Every row gives one point. The last column is the point's height on a tilted bowl or saddle (a function of degree 2), plus a little noise. Count its main directions that bend up, bend down and stay straight.

Points (12 x 3):
[[ 2.04  0.81 -1.13]
 [ 0.24 -1.19 -0.17]
 [-5.38  0.88 -4.97]
 [ 2.00 -0.76 -0.97]
 [ 0.82  1.07 -0.48]
 [-0.35  0.20 -0.01]
 [-0.80  2.53 -1.32]
 [-0.77  0.46 -0.12]
 [ 0.93 -1.47 -0.50]
 [ 0.93  0.28 -0.29]
 [-1.40  0.60 -0.32]
 [-1.22  0.81 -0.33]]
Directions: 0 up, 2 down, 0 straight

Points (22 x 5):
[[-0.75 -0.74 -3.51 -0.29 -1.66]
 [-2.01 -2.84  1.72 -2.46 -3.48]
 [ 1.00  0.28  0.11  0.54 -0.76]
 [-0.86 -1.18 -0.07  1.42 -1.00]
 [ 0.07 -2.47 -0.77 -4.03 -2.02]
 [-0.08  0.38  1.46  0.44 -0.79]
 [ 1.19 -0.47 -2.38 -1.61 -1.33]
 [ 2.58 -2.50  1.41 -1.91 -1.90]
 [ 0.60  0.01 -0.77 -3.61 -2.56]
 [ 0.75 -3.01 -0.82  2.21 -1.04]
 [ 0.75 -1.59  0.95 -0.74 -1.24]
 [ 1.19  1.18  0.49 -0.14 -0.94]
 [ 0.38 -1.81 -2.50 -2.48 -1.14]
 [ 1.64  0.87 -0.10  0.83 -1.00]
 [ 0.09  2.68  0.29 -0.26  0.04]
 [ 0.22 -0.33  0.17 -0.64 -0.88]
 [ 0.82 -0.32 -2.45 -1.96 -1.54]
 [-2.24  0.47  1.74 -0.78 -1.06]
 [-1.66 -0.88 -1.37 -0.09 -1.08]
 [-0.62  0.78  1.41 -3.47 -2.83]
 [ 1.43 -1.05 -1.04 -1.58 -1.00]
 [ 0.67  2.37 -1.89  0.90 -0.82]]
Directions: 1 up, 3 down, 0 straight

Points:
[[-2.26  0.50 -1.28 -1.73  0.84  1.68  2.09]
 [ 0.34  0.61 -2.67  1.56  1.09 -0.97  1.11]
 [ 0.59  3.40  0.75 -2.30 -0.40 -1.14  1.78]
 [-1.26 -1.11  0.30  1.52  2.03  1.52  1.55]
 [ 0.69 -1.26 -0.28 -2.62 -1.15 -2.23  0.34]
 [ 4.09 -2.43 -0.08  4.30  1.29 -2.03  4.59]
 [-0.75 -0.13  0.68 -1.26  3.98  2.21  2.40]
 [-1.54 -0.09  0.06 -0.91 -3.25  0.36 -0.07]
 [-0.29 -1.06 -0.42 -0.43  0.81  1.53  1.01]
 [-0.89 -1.12  1.10 -0.17 -0.18  2.70  0.89]
 [ 0.75 -1.05  0.19  1.68 -0.06 -1.96  0.78]
 [-2.06 -0.94 -0.95  0.24 -1.73 -0.23  0.28]
 [ 1.40  0.30 -0.09  1.09 -0.58 -1.43  0.65]
 [ 0.01 -1.30 -0.64 -1.88  2.71 -1.58  1.32]
 [-0.86 -0.84  2.31  0.65 -1.32  3.10  0.50]
 [-0.81 -1.43  1.97  0.26 -1.16 -2.51  0.39]
 [ 1.19 -0.87 -1.77  0.73 -0.30 -4.13  1.20]
 [-4.08  0.02  1.89 -0.07 -1.10 -0.78  1.58]
 [-0.19  0.00  0.41  1.97 -0.79 -1.18  0.66]
 [ 1.16  2.90 -1.55 -1.28 -0.91 -0.77  1.51]
 [ 0.10  3.09  0.64  0.01  1.39  2.47 -0.06]
 [ 1.26  0.27  1.33  0.51  0.22  0.48  0.56]
 [-1.70 -1.72 -0.88 -1.79  1.10  1.53  2.10]
 [ 1.59  0.87  0.12  1.01  0.53  2.01  0.78]
 [-1.94  0.06  0.55  1.20  2.69 -1.89  1.82]
 [ 0.06 -0.98 -2.18  0.06  1.69  0.72  1.32]
 [ 1.28  1.79  0.40  0.86 -0.37  0.24  0.42]
 [ 1.35  0.51 -0.02  2.27  2.51 -0.12  0.86]
 [ 1.04 -0.39  1.17  0.44  0.11  1.04  0.66]
 [ 0.52 -3.08 -1.41  1.47  2.20  0.93  2.42]
 [ 1.79 -0.55  0.00 -1.14 -0.53 -1.23  0.47]
 [ 5.26 -0.50 -0.66  1.13  1.25  0.47  3.14]
 [ 2.82  2.09  3.39 -2.19  1.91 -0.36  1.93]
 [-2.82  1.63 -3.64 -1.75  0.90 -0.83  3.83]
 [ 0.96  0.67  0.92 -0.58  1.08  0.32  0.52]
 [ 0.58 -2.98 -1.37  0.84  1.54 -1.90  1.14]
 [-0.08  0.68 -0.83  0.81  3.24  0.46  0.74]
 [-0.24  0.34  0.81 -1.73 -2.01  0.82  0.51]
 [ 1.90  2.05 -2.02 -1.16 -1.56  5.07  3.06]
 [ 0.88 -2.25 -0.30 -0.51  0.49  1.31  1.11]
 [ 1.07  2.21 -2.18  2.58  0.26  1.15  0.75]
 [-0.79 -0.34 -1.28 -0.75 -0.36 -1.90  0.79]
 [ 0.92  0.54 -1.83  0.76 -1.29 -0.09  0.65]
 [ 3.23 -0.83 -0.67 -0.39 -0.78  0.62  1.43]
 [ 0.09 -0.58 -1.68 -2.73 -2.75 -1.56  0.81]
 [-1.00 -2.72  0.25  2.13  1.16  1.35  1.88]
 [-0.51  0.51 -1.89  0.31  0.93  0.16  0.83]
 [-0.35  0.67 -1.32 -0.81 -2.11  0.02  0.58]]
Directions: 4 up, 1 down, 1 straight

Points, 75 rows:
[[ 4.15 -0.60  2.00  0.34  0.79 -2.09  1.04  0.21  2.32]
 [ 0.04  1.24 -0.55  0.45  1.34 -0.37  1.83  0.38  0.56]
 [-2.53 -0.50 -0.59  1.23  0.58  1.88 -2.60  0.48  0.52]
 [-0.55 -0.37  0.55  1.05  0.37  0.79 -0.16 -1.25  0.32]
 [ 0.02  3.30  1.89  0.61 -0.12  0.73 -0.06 -1.06  1.51]
 [-2.26  0.79  1.43 -0.83  0.22 -1.00 -2.28  2.58  0.72]
 [ 2.14 -1.70  1.07 -1.36  4.13  1.59 -1.89 -2.06  5.14]
 [ 0.65 -0.29 -0.10  1.13  1.67  0.58 -0.05  1.18  0.58]
 [ 2.18  0.88 -0.89  2.50  0.14  0.45  3.53 -0.69  4.15]
 [ 3.24  0.53 -2.41  1.96 -2.82  1.29 -1.25 -2.11  4.00]
 [-0.99 -0.45  1.63 -2.78 -1.31  1.40 -3.87 -0.45  0.62]
 [-3.55 -2.86 -0.87  0.08  1.70 -1.68  0.17  0.14 -0.81]
 [-0.82  0.69  1.07 -0.20  0.14  1.17 -0.38 -0.42  0.13]
 [-1.17 -0.36  0.56  0.86  1.17  2.75 -2.01 -0.37  0.90]
 [ 1.95 -0.35 -1.27 -1.84 -0.58  0.32 -0.37 -0.35  1.63]
 [-0.37  2.58 -1.42  3.98 -0.23  0.45  1.07  0.98  1.49]
 [ 2.62  3.48  0.84 -1.09 -2.56  0.12 -0.73 -0.39  2.85]
 [ 0.24 -1.83  1.09 -0.52  0.46  0.15 -2.15 -0.98  0.54]
 [-1.88  0.57  0.34  1.25  1.02  0.30  0.25 -0.45  0.10]
 [-0.59 -2.40 -1.81  0.90 -0.15  0.62 -0.35 -2.19  1.09]
 [-0.66 -0.38 -1.41 -0.23  1.36 -0.91 -1.27 -0.05  0.43]
 [ 0.96 -0.86 -0.80  0.45 -0.29 -0.21  1.51  0.04  0.73]
 [ 0.73 -0.14  0.95 -2.05  0.85 -2.61 -0.08 -0.69  1.07]
 [ 1.00  2.36 -1.43 -0.21  3.50 -0.37 -1.98  0.02  3.17]
 [-0.25  0.62  0.40 -1.64 -1.14  0.63  0.22 -0.10  0.00]
 [-2.87 -0.90  0.69 -1.02  3.22  2.57  1.46 -0.66  0.58]
 [-0.61  0.57 -3.44 -3.05 -1.18  0.34  4.78 -1.42 -0.98]
 [-0.08  0.69  0.03  0.13  0.57 -0.73 -1.17 -0.74  0.54]
 [ 2.65 -1.56  2.47  0.48  0.37 -0.22 -0.32  1.86  1.37]
 [ 0.68 -4.00 -2.32 -1.23  0.91  0.07 -1.61  0.64  1.99]
 [ 1.75  0.29 -1.53 -1.71  0.94 -2.30  0.81 -1.36  1.90]
 [-1.36 -0.59 -0.53 -0.16  0.96 -2.86 -2.97 -2.44  1.74]
 [ 0.97  1.68 -0.16 -2.93  0.31  1.11  2.84  2.66  1.67]
 [ 0.80 -0.23 -0.42  1.38 -2.54  1.90  2.53  1.37  3.00]
 [ 0.06  0.61 -1.55 -2.72 -0.39  0.98 -0.51  0.30  0.60]
 [ 0.14  0.33 -0.33  1.62  0.28 -0.57  0.32  0.27  0.18]
 [ 0.92 -0.96  0.77  1.80  1.26  0.66  2.78  0.03  2.15]
 [-0.37 -0.30 -0.23 -2.65 -0.33  2.17  0.34  1.00  0.08]
 [-0.01  1.42  1.92  3.30  0.51  0.59 -0.02  1.61  0.88]
 [ 2.13  2.66  0.63 -3.02 -3.39  2.60 -0.55  0.47  1.92]
 [ 2.26 -0.46  0.27  2.18 -1.19  1.31  1.24 -0.28  2.62]
 [-1.47  2.27 -0.11 -0.44  1.12 -0.43  1.71 -0.10  0.42]
 [ 0.96  1.77  0.19 -1.04 -0.87 -0.75  2.91 -0.75  1.97]
 [-0.87 -1.30 -0.55 -1.35  0.40 -2.61  0.99  3.93 -1.09]
 [-0.59  2.93 -0.83  0.43 -0.12 -0.44  1.40  2.06  0.59]
 [-0.93  0.70  0.66 -0.08  1.85  3.85 -0.28 -0.55  1.06]
 [-1.86 -2.04  0.53  0.28 -4.27  0.02  0.75  1.91  0.78]
 [ 0.40 -0.06 -2.18  1.17  1.45  1.15  1.68  1.29  0.36]
 [-0.13 -1.71 -3.24  0.26 -0.73 -2.41 -1.70 -0.94  1.25]
 [-0.30 -2.45  0.86  1.41 -2.80 -1.81 -0.04  0.24 -0.64]
 [ 1.54  0.00  1.73  0.29  1.19  3.61  0.02  1.87  2.91]
 [ 0.73 -2.75 -0.26 -1.71  2.17 -0.30  0.42 -0.29  0.97]
 [ 0.49 -0.85  0.79 -2.48  1.81  0.65  1.00 -0.83  1.09]
 [-0.79 -2.39 -1.47  1.63 -1.09  0.09  1.24  2.43  0.36]
 [ 1.67  0.62  2.25  1.58 -0.43 -1.24 -0.90 -1.02  0.25]
 [ 0.95  0.61 -2.32 -2.83 -3.90 -0.39  0.24 -1.02  1.64]
 [-0.37  0.10  1.73  1.32  1.13 -2.48  0.89  0.85 -0.19]
 [-0.06  0.81 -1.37 -0.13 -1.04  0.88 -0.60  1.59  0.35]
 [-2.29 -1.87 -0.54 -1.89  2.48 -1.96  1.18 -0.02 -0.83]
 [-1.94  1.58  0.97  0.24 -3.43 -1.92  0.77 -1.61  0.40]
 [-0.22 -0.18  4.28 -1.07  0.02 -2.14 -0.08  2.04  1.19]
 [-0.94 -0.04 -1.10  3.21 -0.16  0.20 -2.19 -2.34  1.13]
 [-3.08 -0.80 -1.43 -0.88  0.71  1.41  0.26 -2.53 -0.45]
 [ 1.06  0.38 -1.87  1.26 -0.79 -0.49  0.72  0.98  0.81]
 [ 0.24 -1.75  1.53 -3.75  1.06 -2.82 -0.66 -2.50  1.50]
 [ 0.95 -3.13 -2.10 -0.37 -0.75 -2.20  0.02 -0.11  0.32]
 [-0.37 -2.16 -1.55 -1.26 -1.89 -0.75 -2.08  1.89  0.70]
 [-0.27  0.33 -1.09  1.98 -1.06  1.66 -0.01  0.83  0.73]
 [ 1.08  0.20  1.27 -2.20 -0.89 -0.79 -0.50 -1.17  0.72]
 [ 0.96  1.20 -1.34 -0.33 -0.53  0.86 -0.53  0.69  0.99]
 [-0.83 -0.94  3.48  2.84 -3.19 -0.46 -1.27 -0.66 -1.51]
 [-2.32  4.87 -0.65 -2.07  0.30  2.73  3.46 -2.89 -0.36]
 [-0.92 -1.37  1.17  0.78 -0.24  0.45  0.42  0.25 -0.02]
 [-0.18 -0.56 -2.02 -2.03  4.50 -0.87 -0.64 -1.91  3.16]
 [-0.37  1.71  2.00 -0.07 -1.53 -0.56  0.01 -0.70  0.31]]
Directions: 5 up, 2 down, 1 straight
